Each row is a point. Each copy is the shape, with its points in the same order, turned, moved and blurred by noise. Is it also mirrored, or only turned?

Shape (9 x 3):
[[ -7  13 -13]
 [-84   6  15]
 [  4 -11   7]
 [-16   8 -24]
 [-53  63  14]
 [-29  10   8]
 [ 37   8 -28]
 [ 61 -23  -7]
 [ 31   7  11]]
Copy 1 (9 x 3):
[[  9   6 -16]
 [-83  -5  -4]
 [  6 -21   9]
 [ -1   3 -24]
 [-50  51  17]
 [-19  -2  11]
 [ 43   9 -15]
 [ 67 -26   8]
 [ 36  -6  21]]
Copy 1 is: only turned
Copy 2:
[[-10   7  -7]
 [-33  -2 -87]
 [ 22 -16 -11]
 [-24   2  -7]
 [-26  54 -59]
 [ -1   6 -36]
 [  0   6  35]
 [ 36 -19  46]
 [ 34   9  14]]
Copy 2 is: mirrored
Copy 3, 9 rows:
[[  3  17 -25]
 [-82  16  -4]
 [  5 -10  -3]
 [ -6  11 -32]
 [-43  69  10]
 [-28  18  -1]
 [ 45  14 -28]
 [ 62 -21 -13]
 [ 36   4  14]]
Copy 3 is: only turned

Shape:
[[  4  -4 -19 -17  -1 -23]
 [ -1 -11 -15 -18 -76   7]
 [  4  88  -1 -25   7  -6]
 [ 14 -10 -11  -8   7  -1]
 [ 25   3  16  48 -11   8]
 [ 11  -3  -3 -26  10   4]
 [ 26  -5  -7   3 -56 -19]
 [ -9   9 -11 -24   5   0]
 [ 20  -1   2 -23 -25  -1]
 [  0 -10  -8 -20   8   5]
 [ 22  -9 -25   0  -4  22]]
Copy 1 (11 x 6):
[[ -2   2 -23 -13  -3 -12]
 [ -5   7  -7 -16 -74  23]
 [ 12  95 -18 -27  18  -5]
 [ 11  -3 -10 -10   7   8]
 [ 29  14  28  37  -3  15]
 [  7   5 -10 -27  12  10]
 [ 21   7  -2   1 -55  -6]
 [-12  18 -16 -22   8   8]
 [ 16   9  -2 -26 -22   7]
 [ -5  -1 -10 -20   8  13]
 [ 18  -1 -20   2  -4  33]]
Copy 1 is: only turned
Copy 2, 11 rows:
[[  7  -1 -20  -3   2 -23]
 [ 15  -3 -22 -16 -74   4]
 [ 20  94 -10  -9   0 -18]
 [ 15   2 -17   2  14   1]
 [ 27   6  17  53 -12  16]
 [ 16   8 -12 -16  13   8]
 [ 35  -6  -6  11 -54 -20]
 [ -2  26 -17 -14   4  -5]
 [ 31  12  -6 -15 -22  -4]
 [  3   7 -19 -10  10   1]
 [ 26   0 -34  11  -5  18]]
Copy 2 is: only turned
Copy 3:
[[  2   1 -27 -31 -13 -23]
 [-22 -14 -12 -17 -78   9]
 [-11  93  -5 -38 -11 -16]
 [ 12  -1 -21 -20  -2  -3]
 [ 24  13  -2  41 -13   3]
 [  9   6  -9 -39  -1   4]
 [ 14  -1 -16  -1 -66 -18]
 [-12  17 -15 -33  -1  -5]
 [ 10   7  -7 -30 -36  -1]
 [ -3  -4 -14 -30   3   1]
 [ 14   3 -33 -12 -13  24]]
Copy 3 is: only turned

Shape:
[[ -8   4  14 -13 -32  -6  78 -30]
 [-24   3 -43  27 -28  -7  28  26]
 [ -4   6  14 -23 -10 -28  68  29]
 [  4  -7  48  10 -41  -3   6  33]
 [-15 -14  47  -6 -38 -46  -4  44]
 [ 23 -22   1 -15  -3  25  34  18]
 [-19  15  88 -21 -13 -39 -73 -23]
 [-22  16  11 -57 -55  -1  13 -18]
 [  4 -41 -10  26  38 -17 -15  25]
 [ 18  11 -38 -14  11  11 -46 -29]
 [ 26  -7  -3 -48  48 -15 -11 -16]
 [ 14 -11 -24  -1 -60 -15  36 -28]
 [ 14  35 -10   9 -28 -31   4 -22]]
Copy 1, 13 rows:
[[  0 -17   4 -59  -3  30  42 -35]
 [-11 -21 -75 -38  -7  21  -8   3]
 [ -5 -16 -10 -63  30  10  37  18]
 [ 14 -34  15 -29   9  24 -29  28]
 [ -3 -32  17 -45  15 -22 -36  39]
 [ -4  -4 -10  -7  -5  44  36  33]
 [ -7  38  74 -18  14 -33 -79  -3]
 [-17  21  19 -77 -38  18  -2  -2]
 [-21  -4 -40  39  23 -11  -6  30]
 [ -3  69 -35  14 -31   7 -15   6]
 [-14  64   4   9  10 -17  34  24]
 [ 19 -17 -26 -40 -48  10  18 -20]
 [ 32  20 -26 -38  -3   0 -14 -19]]
Copy 1 is: mirrored
Copy 2:
[[-15  18   1   8 -39 -15  74 -14]
 [-26  -3 -64  17 -45  15   2  -7]
 [ -5 -15 -22 -26 -45 -33  40 -16]
 [ 10 -17  22   1 -71   0 -12 -15]
 [ -5 -20  12 -14 -77 -39 -31   2]
 [ 25 -21  -7  -9 -15  23  25  -1]
 [-14  28  83  -9 -27 -51 -79 -11]
 [-18  53  22 -29 -41  -7  16  22]
 [  0 -56 -28  13  16 -11 -34  -1]
 [  6  41 -14   7  41  12 -44   4]
 [ 20   4   5 -30  48 -28  -6   3]
 [  3  34 -24  35 -36  -8  29  22]
 [  7  48 -22  22 -25 -28 -10 -21]]
Copy 2 is: mirrored
Copy 3:
[[ -5  -8 -57  53  29   0 -52 -34]
 [-24   2 -45  30 -37 -17  10  15]
 [ -3   6 -66  35  26 -19 -46  25]
 [ 18 -14  12  42  -9 -11 -54  37]
 [  4 -10  -3  30  -7 -52 -73  54]
 [ 27 -32 -38   1  18  13  -8  15]
 [ 17  28  79 -18   9 -51 -93  11]
 [  0  17 -34  -4 -24  14 -72 -17]
 [  6 -37  -4 -18  12 -54  24  36]
 [ 21   8   7 -55 -18 -12  13 -26]
 [ 33 -17 -26 -64  38 -29 -18  -4]
 [ 18 -13 -53  29 -42 -18 -34 -42]
 [ 31  37 -18  16 -16 -32 -21 -28]]
Copy 3 is: mirrored

Shape:
[[  3  14  47  32 -10 -38  10  16 -24 -27 -10]
 [-25 -28   2  19  -6 -40  11   1 -17 -32  28]
 [ -6  26  -9 -32  24  16 -22  -4  -6  43  17]
 [-14 -15  10  38   5  31  12   6  26  38  18]
 [  9 -17 -18  42 -28 -24  24 -19 -30  -4   3]
 [ 24 -10  -2  -8  10 -39 -12  -1 -22 -26   6]
 [-17  -3   6  -8  -8 -16   3 -32  -3  -9  -9]
 [ 10 -23  25  26 -31  -1 -18 -15 -16 -18  10]
 [ -4 -22 -31 -47 -55   0  -1  56 -66 -28 -17]
 [  7 -22  -3  18 -33 -37 -13  16  -1 -13  10]
 [  3 -33 -29 -23 -44  24  19  33 -75 -69  -2]
 [ -3 -19 -20 -11  44  20 -12   1   1  29 -14]
 [ 15 -16  17  12 -13 -38   3   5 -38 -14  14]
 [-14  22 -33   1  41   7 -27   3  15   2 -16]
 [ 11 -39   3   0 -12 -27  21  -3   9  -1  -5]
 [ 22   9 -24 -20  12  15  13   9  41  22  17]]
Copy 1 (16 x 11):
[[  6  17  31  29 -17 -50   1   6 -31 -19   3]
 [-24  -8 -16   9 -16 -34  10   1  -5 -23  39]
 [  4  17  -2 -48  16  34 -21 -12 -27  39   4]
 [-25   8  10  28   1  39  14  19  -8  47  23]
 [ 12 -10 -31  32 -20 -29  39 -11 -25  11  17]
 [ 25 -13  -9  -9   8 -32  -8 -10  -2 -18  13]
 [-13  -4   6  -9 -18 -12  13 -33   0   8   0]
 [ 18 -15   9  32 -38  -6  -5 -15  -9   1  26]
 [ 39 -17 -43 -44 -69   0  15  41 -20 -44 -22]
 [ 17   3 -17  16 -30 -31  -1  13  16   2  21]
 [ 34 -35 -39 -11 -58  15  36  19 -30 -79  -4]
 [ -7 -25 -11 -18  30  30 -10   7  -7  32 -17]
 [ 20 -12   1   5 -17 -41   5   5 -23 -10  29]
 [-14  20 -24  -7  33  22 -24 -13   1  10 -32]
 [  5 -21   4   1  -9 -21  32   9  20  12  12]
 [ 16  27  -2 -21  26  38  20   9  24  28  10]]
Copy 1 is: only turned
Copy 2, 16 rows:
[[  3  34  41  14   7 -43  10   2 -25 -45 -12]
 [-33 -12  22  16  17 -32  12 -21 -28 -20  28]
 [ 11  43 -17   1  19   8 -29 -19  -6  56   8]
 [  0   6  31  48  -9  27   9  -7  19  35   1]
 [  2  -8   7  25 -18 -17  41 -31 -43 -17   2]
 [ 11  -1  -9  -4  35 -31  -3 -14 -28 -21   9]
 [-10   5  14 -10   9 -22  -1 -48  -9   2 -10]
 [ 13  -6  26  18 -10  -1 -17 -29 -29 -33   2]
 [-39   4 -38 -46 -30   0 -13  32 -74 -22  -2]
 [ -4 -16  -1  24 -13 -35  -8  -4 -22 -22  13]
 [-36  -4 -21 -50 -15  34  16  10 -72 -56  16]
 [ -4   5 -17  14  39  26  -8 -10  -3  39 -19]
 [  9   1  18   7  12 -31   4  -5 -51 -19  12]
 [-18  35 -42  26  34   3 -10 -25  19  15 -11]
 [  2 -31  13  -1   2 -25  14  -4  -8   0  -9]
 [ 20   7 -22  -2   6   4   5   1  34  41  16]]
Copy 2 is: only turned
Copy 3 (16 x 11):
[[-10   5  50  54   0 -15  24  33 -43 -18  14]
 [-33 -20  -7  39   5 -13  22  12 -18 -23  48]
 [-21  18   1 -39  15  21 -18 -18 -23  38   3]
 [ 22   1   5   0  66   2  17  -6  -9  14  35]
 [  8 -13 -14  64   4 -30   4 -14 -45  -5  27]
 [-23 -23   3  35 -26  11  -8  17 -27 -10   0]
 [-28  -7  11   9   1 -11  15 -32 -21 -14   5]
 [ 12 -23  33  32   4  -9 -13 -12 -31 -23  40]
 [ 15 -26 -27 -27 -55 -51  -8  28 -75 -33   9]
 [  5 -17   6  32 -15 -31  -8  19  -6 -16  32]
 [ 16 -30 -34  -4 -44 -20   3  15 -95 -69  27]
 [-12 -21 -14 -24  41  15 -10  -9 -17  16 -23]
 [ -9 -24  13  46 -20  -6   1  20 -42  -5  28]
 [-25  24 -13  -6  34  10 -20   2  -5 -11 -30]
 [  6 -33  -1  28  -2 -20  29 -11  -6   3  11]
 [ 14  19 -30 -13   6  20  16 -10  12  24   4]]
Copy 3 is: mirrored

Shape (16 x 12):
[[  5  26 -31 -19  18   7  -7  10   4  32 -35  20]
 [-21  34 -14 -17  -5  18 -11  -6  -2 -14 -18   4]
 [ -1  27 -48  -6  -4  23  56   2 -21  24 -21  19]
 [ 41  34 -48  79 -32  15  20  48  14   8 -27  13]
 [-11 -19 -43  78  16   5 -15  -3 -14   5   0  24]
 [ -7 -19 -45 -24   7 -45  11   8   5   8  18 -11]
 [  5  13 -15 -23   5  22  -7   0  14  27  51  -7]
 [-24   5 -48 -20  12 -21 -10  24 -95  14  -8  20]
 [-11  20  85  10  -7  12  -5  -7   4  27  -3  -4]
 [ -9   7 -46  37  17  11  -7  13 -35  10 -27 -17]
 [  5  25 -16 -18   6 -64  12   4   8  11  26  15]
 [ 15  15  70  23  18   6   4   5  -5  26  -3 -16]
 [-19  31  56 -21  19  -5   7  24  -1  19 -22  21]
 [ 39   6  17  -5  16   9  14 -10  -1  -1  -3  12]
 [  0 -13 -20 -27 -49   1 -15   4  -4  34  17   1]
 [  6  -7 -18  40   0  28   3  40  12  -4  -6   8]]
Copy 1:
[[-21  45  -9  -8   6   9  33   6   4  32 -16   7]
 [-20  20   4   4   2  39  22  -7  30  -9   8   7]
 [-23   5 -14  10  19  28  82  21 -12  19  -9  18]
 [ 12  53 -54  45 -20  53  32  13 -78   9   6  18]
 [  6   0 -33  40  35  56 -22  19 -33  25 -35   0]
 [ 18 -17 -49   6  10 -22  22   7  24  -6 -29   5]
 [ 21 -12  -3  21  11 -12  24  -8  19  33  37 -12]
 [ 32  12   9  -7  21  34  48  70  31   8 -63   1]
 [-33  -1  66  38 -30  -6 -11  -7 -16 -14  19 -18]
 [  0  22 -27  28  12  56  23  23  -6  13 -39 -31]
 [ 23  14 -12  20  14 -45  21  -7  12 -19 -21  30]
 [-14   9  48  32 -17 -13  -5 -10 -40 -11   0 -38]
 [-40  29  49   1  -5 -22   6  23  -5 -22   6  -2]
 [  4   1  22  -9   5   2  22 -29 -37   0   0  -2]
 [ 14 -27 -10  14 -39   4  24  13  26  30   3  17]
 [ -3  10 -36  12  -3  37  -1  21 -41   1  16  -8]]
Copy 1 is: mirrored
Copy 2:
[[-10  18 -11  -1  15   3 -29  -9  -4  -5 -28  43]
 [-20  23 -19   2 -14   2 -10 -21  12 -30  -3   1]
 [-23  55 -20   2  25 -10  18   4 -38   4 -15  29]
 [ 27  36 -44  66 -25 -35   3  53 -13  24 -37  27]
 [  5 -22 -35  71   0 -23  -9  11 -60 -26  15  22]
 [  9 -16 -11   2  67 -25   5  -7   4   0  25   7]
 [ -5  18   9  14  16  28 -16  -6   5  17  51   9]
 [-38  -8 -10 -45  25 -53 -17  25 -59 -31  21  20]
 [-39 -21  52  34 -38  41   1 -18  -2   7 -25 -24]
 [ -6   4 -40  24  13 -17 -30  22 -48 -23 -14   1]
 [-11  -7  30  21  40 -47   6 -18  21   8  10  21]
 [-15 -15  60  39 -13  30  -8   5 -14  -4 -31 -22]
 [-51 -16  46   7  -8  20  -1   0  11 -18 -36  15]
 [ 20  18  38  20  -1  15   9 -10 -11 -19 -10  14]
 [  8 -21 -19 -19  -4  -2   3 -11   1  38  29   9]
 [ 11   0 -32  48 -10  16  10  36  -9 -15  -5  22]]
Copy 2 is: only turned

Shape:
[[-33 -16  -1  -3 -32 -14  49  44  31   8  51 -20]
 [ 38  39 -53   0  15 -43 -15   5 -49 -54  21  -9]
 [ 24  -5   4 -25  -5  16  34  30 -12  15  25 -41]
 [-26  29   4  32 -33  50  44   9 -52  12 -24  -5]
 [ 33  -3  30  61  33  16  27  23 -42  -7  39 -28]
 [ 52 -12   7  49  19   4  -5   2  12  14 -35 -37]
 [ 46  22  31 -31 -20 -19  47  23  -7  -9  26  34]
 [ -9 -14  33 -30  -7 -12  37 -24  41 -36 -19  32]
 [-17 -47 -54 -12  19  20 -42   8 -17  -6 -18  34]
 [ 17  37 -41  20  50   6 -28 -48   0 -33   3 -27]
 [ -7   7  23 -12  35 -44  -9 -13 -21  13  11  24]
 [-25  40  25  14 -22  45 -38  -9 -10 -47  39   4]
 [ 41   7 -63   0  34  22 -23   7  39  -2 -41  34]
 [ 30   2  -7 -19 -20   8 -26 -21  23 -44  17  28]
 [  5  25 -61  49  12 -27 -31 -16  -7  22   2  14]
 [ 30  40  14 -18   0 -23   6  43 -16 -43   4  10]
 [-22 -37 -56 -34 -39 -23  38   9  28 -40 -36 -40]]
Copy 1 (17 x 12):
[[-23  -7  54 -14 -47 -22  -5  50   9 -27  62 -33]
 [ 31  -3 -81 -12   7 -18  16  10 -58 -19  34 -18]
 [ 33  -9  36 -39  -6  15  17  55 -15  -7  30 -35]
 [-38  22  24   5 -30  64  39  19 -34  24  -6  -6]
 [ 20 -33  13  23  36  36  51  31 -20  -5  65  -3]
 [ 36 -50   1  35  27  18  14  40  29  18 -12 -28]
 [ 48  17  23 -24 -35 -35  44  49  -3 -12  28  22]
 [ 14   4  30 -14 -29 -41  24 -14  48 -36  -2  15]
 [-18 -11 -18  -4  32  17 -66  25  -6 -41 -27  24]
 [ 20   1 -58  -9  48  19  -2 -35  10 -17  23 -43]
 [ -3   7   4 -21  42 -40  10   6   2  11  12  17]
 [-11   1 -22 -41 -24  51  17 -29  27  -1  58  28]
 [ 33  22 -50  13  31  12 -28  46  41 -49 -35 -16]
 [ 43  -6 -25 -21 -17  -5 -20  -2  33 -17  16  19]
 [-11  23 -63  31  30  -3 -33  21   1  20  19 -20]
 [ 13 -11 -38 -35 -22 -22  54  42   2 -26  25  19]
 [-14 -39   8 -13 -64 -30 -20  12  -4 -51 -20 -74]]
Copy 1 is: mirrored
Copy 2 (17 x 12):
[[-21 -47 -17 -11 -30   7  24  22  72   3  52 -27]
 [ 15  11 -53  -9  32 -50  -5  39 -39 -22  28  17]
 [ 26 -24 -14 -41  -8  25  13  21  14  -1  23 -41]
 [-10  23 -10  -4 -47  48  47 -17   1   8 -10  26]
 [ 29  -5  -1  47   9  39  22   6 -28 -18  42 -35]
 [ 37 -16 -25  42   6  -1   4  -1   4   0 -42 -58]
 [ 62 -19  17 -21  14 -12  11  18  41  15  36  20]
 [ 17 -68  15  -7  23 -25  19 -24  67 -22 -27  28]
 [-15 -79 -66  -1   7   9 -32  24  -9  19 -37  32]
 [-10   5 -74   9  58 -25 -12 -26 -24 -27 -10 -15]
 [-13 -41  17   0  39 -32  -3  -6  -9  28  12   8]
 [-21  17 -17  13   1  27 -53 -25  26 -46  26  29]
 [ 32 -31 -91   5  53  -2 -15  18  26  25 -53  20]
 [ 35 -34 -41  -6  18 -22 -47 -14  38 -26   9  28]
 [-10  -3 -80  38  11 -43  -8 -10  -6  43  -2  -6]
 [ 28   6   6  -6  25 -12  -9  51  21 -16  18  25]
 [-18 -62 -56 -46 -37 -46  37  36  51 -39 -27  -9]]
Copy 2 is: only turned
Copy 3:
[[-49 -32  22  -2 -49  -8  52  24  22  13  35   3]
 [ 24  57 -46  21  12 -22  16  23 -29 -47  37  -8]
 [ 17 -17  14 -17  -3  23  47  48 -10  29  23 -22]
 [-44  30   8  30 -16  44  22  16 -42  46 -33  18]
 [ 16  -9  15  69  48  13  28  34 -22  27  46  29]
 [ 41 -15   1  48  26   2  -8  30  25  17 -18  -4]
 [ 44  11  39 -29 -35  -8  35  22   3  -5  21  55]
 [  8 -33  38 -21 -21   6  38 -44  18 -39 -27  35]
 [-13 -39 -77 -21  18  23 -33   4 -27 -28 -10  15]
 [ 16  26 -53  44  46  22  12 -27  17 -25  18 -31]
 [  6  -5   1 -13  16 -44   2 -35  -7   7  24  31]
 [-35  22  20  23  17  72 -13 -26   7 -31  57   8]
 [ 43  -5 -85 -17  25  21 -11  16  41 -13 -36  24]
 [ 33   1  -9  -6 -25  36 -19 -13  12 -52  26  16]
 [ -7  24 -71  27 -11 -20 -36 -15  20   7   9  -1]
 [  8  44  26 -16  -1  -1  24  29   3 -36  26  33]
 [-12 -31 -19  -8 -49  -1  55  26  -9 -66 -39 -44]]
Copy 3 is: only turned
Copy 4 (17 x 12):
[[-34 -30  -6  20 -57  -5  55  61  27 -24   2 -38]
 [ 44  27 -40  -9 -21 -66 -25   7 -13 -60  28 -30]
 [ 30  -2  -4   3 -10  -1  34  61 -19  -9  -1 -58]
 [  9  52 -14  42 -26  20  46   7 -61  -7 -37  -8]
 [ 16  -9   0  61  46 -23  40  29 -43 -49  17 -24]
 [ 60 -16   9  56  44 -13  12  -1  22  -7 -34 -24]
 [ 60 -11  19 -19 -39 -13  62  48  -7 -40  16  10]
 [  6 -21  -7 -54 -12  12  71 -21  44 -28 -43  -4]
 [  2 -19 -74 -16  -2  15 -43  12  -1  -2 -45  17]
 [ 29  50 -40  -3  40 -19 -22 -23  30 -31  25 -27]
 [  7 -20   5 -41  10 -48  10   2  -5  -3   5  10]
 [-12  44  12  -5  -8  43   1   9   0 -68  13  12]
 [ 69  16 -71  12  12   6 -17  24  52   1 -35  27]
 [ 45  -9 -20 -24 -23  26   4 -11  29 -57   1   3]
 [ 20  25 -37  46  -5 -36 -34  -9  26  10  10  14]
 [ 50  23  10 -19 -16 -39  24  45   3 -57  -9   5]
 [ 16 -13 -49 -16 -58   5  19  11  33 -16 -68 -87]]
Copy 4 is: only turned

Shape:
[[ -8  33   5  13  14 -28   7  -4 -24  18  -2  -6]
 [ 27 -24  21   7  14  41 -22  47  19  14  -4  -8]
 [-38  28  26 -40  14  44 -38  -1 -26 -17  -4   7]
 [ 13   5 -49 -29  -9  -9 -20  -2  -1 -20  -8 -48]
 [-43  10  16 -33 -41 -20  13  29 -37 -13   2 -13]
 [-33  14  28  23 -47 -20   4  37 -49 -43 -41   0]
 [-18 -36  18  27 -50  31 -32  52 -25 -18  -8 -46]
 [ 11  10  29  33  19  33 -43 -25   0  -2 -36 -66]
 [-12   2   5  26   8 -32  17  28  28  20  26  12]
 [ 26 -38  -5  30 -16 -13 -16   6 -36 -10 -47 -44]
 [ 32 -29  33  36  14 -35 -59   4 -38  -6  34  11]
 [ 21  27 -42  33 -38  -7 -19  54  27 -30 -20 -24]
 [ 16  23   6 -10   7  -8  -8   8  -7  35  35  -6]
 [  0  -1  -3 -21 -58 -16   6 -18  26 -21  33 -11]
 [-23 -39  21  30 -23 -25 -39  -7  22   0 -42 -36]
 [-26 -34  -6 -17  12  24   0  31 -44 -49 -23 -50]
 [  9  23 -32  -2  -4  37  -7 -12 -25  28  30  -1]]
Copy 1 (17 x 12):
[[ -6  25  23  29  23 -11 -14 -19  20   3  -4 -13]
 [ 25  -4  13  13 -55   4 -11  46  -8  13 -36 -25]
 [ -8  43  46 -10  -5 -16 -35   5 -69  -6 -26   9]
 [ -4  15 -48  12 -19  -3 -20 -52 -29   5 -31 -33]
 [-22  24   9 -28 -16 -25 -67 -25   5  -3  16  14]
 [-41   7   5   7 -16  19 -63   2  16   2  32  54]
 [-44 -10  -5  -5 -82   4 -35  22 -13  36  18 -10]
 [-56  20  24  49 -42  30   7   6 -28  -6 -34 -42]
 [ 41  24  20  41 -13 -29 -11  -4  36   9  22 -18]
 [-56 -33 -32  38 -29   3 -12  -1  12   7 -17  -4]
 [-18 -25  -3  58  25 -43 -20  48 -21  18  26 -38]
 [ 23   4 -32  36 -41  50 -31 -27   4  42   8  -8]
 [ 20  10  24   9  18 -24 -24  -4   1  11 -13 -49]
 [ 21  -5  -8  -4 -27  -9 -35 -38 -12 -30  47 -39]
 [-40 -11  11  62 -73 -11 -28 -14  -3 -17   3 -14]
 [-44  35 -41 -15 -43 -14 -12  10 -18   3 -25  20]
 [ 11   2  24 -12  17  -8  11 -27 -24  29 -16 -32]]
Copy 1 is: mirrored
Copy 2, 17 rows:
[[ 21   6  10 -11  49   1   8  -7   5  10 -22 -26]
 [ 20 -11  41  21 -44 -21  -4  14  28  13  19  -2]
 [ 10  26 -24   3  -9  28 -55  12 -14   9  14 -32]
 [ -4  77   4   4  13 -23   4 -10  25 -11 -11  20]
 [ 44  34 -37 -11 -18  18  17 -14  -7  -1 -46 -33]
 [ 31 -15 -50   7 -15   4  -2 -55  18  -1 -63 -24]
 [ 50   8 -28  61 -55 -46   4 -15  22 -11 -16 -15]
 [-26   6  17  47  14 -55 -25 -29   3   9  24 -36]
 [ 24 -21  28 -23  13   5  47  19  39 -15 -15 -32]
 [ 18   4  -6  21   2 -72  14 -46  11   4 -21  23]
 [ 74 -22  10 -26  16 -52 -16 -29  23 -35  35 -13]
 [  5  28  10  34  -4 -11  16 -30  95  -7 -34   3]
 [ 43  25  35 -11  24   7  15   7  14   3  16 -21]
 [ 13  48 -12  -7 -10  20  54 -29  21 -36  18 -14]
 [-12  -1 -34  -1 -15 -74  30 -21  32  -5   3 -36]
 [  9  31 -11  24 -30 -34 -28  -1 -22 -22 -50  11]
 [ 34  28  11  30  39  20  11  20   5   9  27  15]]
Copy 2 is: mirrored
Copy 3, 17 rows:
[[  9  15 -13  29  -5   1 -12   4  -4  15 -32 -29]
 [ 44   2  14 -52  -1 -25 -35   8  11  -1  31   5]
 [ 64  -9  23  -5 -36  29  10 -41 -19 -31 -19  -4]
 [-12  14  14 -28  42  31  -4  -3   6 -40 -16 -39]
 [ 12   2  60  32  12 -19  20 -11 -40 -11 -22 -27]
 [ -2 -18  63  18 -29 -52 -17   1 -31 -24 -57 -23]
 [ -6 -20  80 -26  -9 -31 -51 -21 -18 -18  18 -21]
 [ 21 -18  15 -29 -28  21 -56 -29  59   3 -16 -44]
 [-10  31  -9  20  -5 -37   6  16   7  16  19   7]
 [-23 -20  26 -45  16 -19 -57  -1  -2   8 -43 -40]
 [-11 -17 -41   0  10 -36 -64 -50 -17   2 -15  20]
 [-25  27  34 -12   5 -19 -36  47  23 -62  -7  -9]
 [ 29  11 -13  25  22  14 -18  -2  -4   9  12   1]
 [-26 -26  27  19  41   3  34  -3  15 -26   6   4]
 [-34   2  47 -33  -5 -20 -24 -35  37  24 -30  -6]
 [ 16  -5  38 -52  -8 -21  -2 -30 -35 -26 -12 -74]
 [ 14 -11 -10   5   0  51 -16  18 -25  -7  17  -8]]
Copy 3 is: mirrored
Copy 4, 17 rows:
[[ -8   3  -5   6   5 -26  38  -5  -7  28   5 -32]
 [-30 -37  -1  10 -17  -2 -60  23   6  42 -16  -3]
 [-12  38  -8 -22  23 -32 -56 -17 -21   6 -26 -48]
 [ 26 -17 -20 -27 -15 -13   5  42 -23 -29 -18 -17]
 [  5  20  48 -37  11 -25   5 -18 -40   2  -3   7]
 [ 14  23  87  -8   7   5  14 -18   6   6 -27 -21]
 [ -3  -1  55 -36 -48  -3 -34  13  14  26 -58  19]
 [  1 -32 -26  -4 -45 -23 -17 -13  19  24 -64 -62]
 [-22 -14  14  26 -18 -37   8   5   7  23  49   8]
 [ 17 -35  12  -8 -14  16  24  14  26  13 -62   2]
 [ 18  -7  -7 -23  17 -35  -3  17  75  67  -4   1]
 [ 19 -15  45  13 -48   1  -5  73  -3  -8   1 -28]
 [ -4  -7 -22  -7   0 -40   2  18 -25  51  18 -11]
 [ 62   0   7   1 -27 -45 -15   1 -29  -3  19  18]
 [  6 -39  26  10 -29 -56   2  -8  35 -12 -52   2]
 [-13  -3   9 -56  -8  34 -19 -15   5 -25 -38  -1]
 [  2  34 -45   7 -18 -15  -5  24 -33  42  -8  -8]]
Copy 4 is: mirrored
